Each row is a point. To make a cloud, some directions were put in groups of two or more. Within a group, all points are equally far from the middle, so they leave a hole (a ring in 2 directions, a hollow ball in 3). The other directions are filled evenly. Then the cloud was stretched, turned, moved and blurred a little. How many holes are there, and how many directions does each take, smallest first?

Cloud (22 x 3):
-3 -75 17

30 35 -17

29 -42 67

15 -75 21

58 27 -12

47 -30 50

2 36 -3

-1 38 31

-7 -53 -42

-28 -18 -35

19 -75 -26

-35 -12 -26

-54 4 2

26 -75 14

28 -78 -8

-47 -6 -11

33 -15 67

-11 32 -11

-32 35 19

-32 -46 -17

-59 -34 9

7 -62 68
Holes: 1 (2)

Cloud:
-51 40 40 -21

-18 10 -30 69

27 -22 47 9

3 -68 -5 -20

26 -65 0 -13

42 26 -5 45

-74 20 -34 17

-33 -24 -67 31

-27 -24 -11 60

13 -66 1 8

-37 -12 47 -1

16 -14 53 11

13 -7 -7 -78

57 29 -7 28

-56 28 27 39

-68 14 -45 24

9 84 -12 -3

10 4 -33 -73

72 -16 15 -33

56 23 20 -59

62 12 2 25

56 -7 -8 -68

-20 -50 -15 39

74 -6 -32 -6

53 -43 -15 -50

14 53 -8 52

15 33 59 -38

-21 13 56 -35
Holes: 1 (4)

Cloud (51 x 6):
-49 -11 21 51 85 28

-23 12 7 48 -53 -43

-15 44 4 -9 1 -63

-34 16 -75 -40 15 -37

-90 26 -22 12 4 47

23 11 -64 1 41 39

40 -47 12 -25 22 -53

50 -31 -8 -46 -25 -46

25 2 -26 -54 27 24

35 -2 41 3 66 23

-13 -55 49 27 12 55

42 -50 -13 0 65 32

45 -50 -23 -38 7 -42

17 5 47 6 -15 -72

14 0 -34 -12 -73 -39

-39 -1 -7 52 -51 -24

-26 24 67 3 -40 -53

3 54 -13 35 21 21

-95 6 -22 5 -26 -32

7 5 -64 9 4 -56

18 27 69 19 28 18

-1 40 44 -4 45 -8

5 -16 -17 -69 33 -3

-92 16 52 17 40 25

-19 30 -68 -15 51 28

-3 -39 -17 14 -66 -2

-55 22 -15 17 -21 59

-45 31 7 -16 58 -33

18 -1 -47 -65 -8 -25

15 22 50 67 10 6

6 20 67 -25 -15 -37

31 10 50 -12 45 17

16 23 69 50 19 19

17 -33 -68 6 52 35

-60 18 74 3 -34 -33

-29 -50 -31 -57 10 -20

7 -47 72 23 -41 -24

-96 18 37 15 51 22

-20 23 30 -15 73 -6

-41 -25 -35 -63 28 14

-93 1 39 -7 28 -24

-63 -24 70 -15 -18 -25

-61 -14 -22 64 6 17

2 17 39 -32 29 -45

-75 24 -5 25 80 27

-81 22 66 5 -19 -18

37 -51 13 -17 30 -49

-3 -15 77 9 -46 -52

-38 44 -1 -10 60 -20

20 10 -47 45 29 -20

0 9 36 -33 61 -5
Holes: 3 (2, 2, 2)
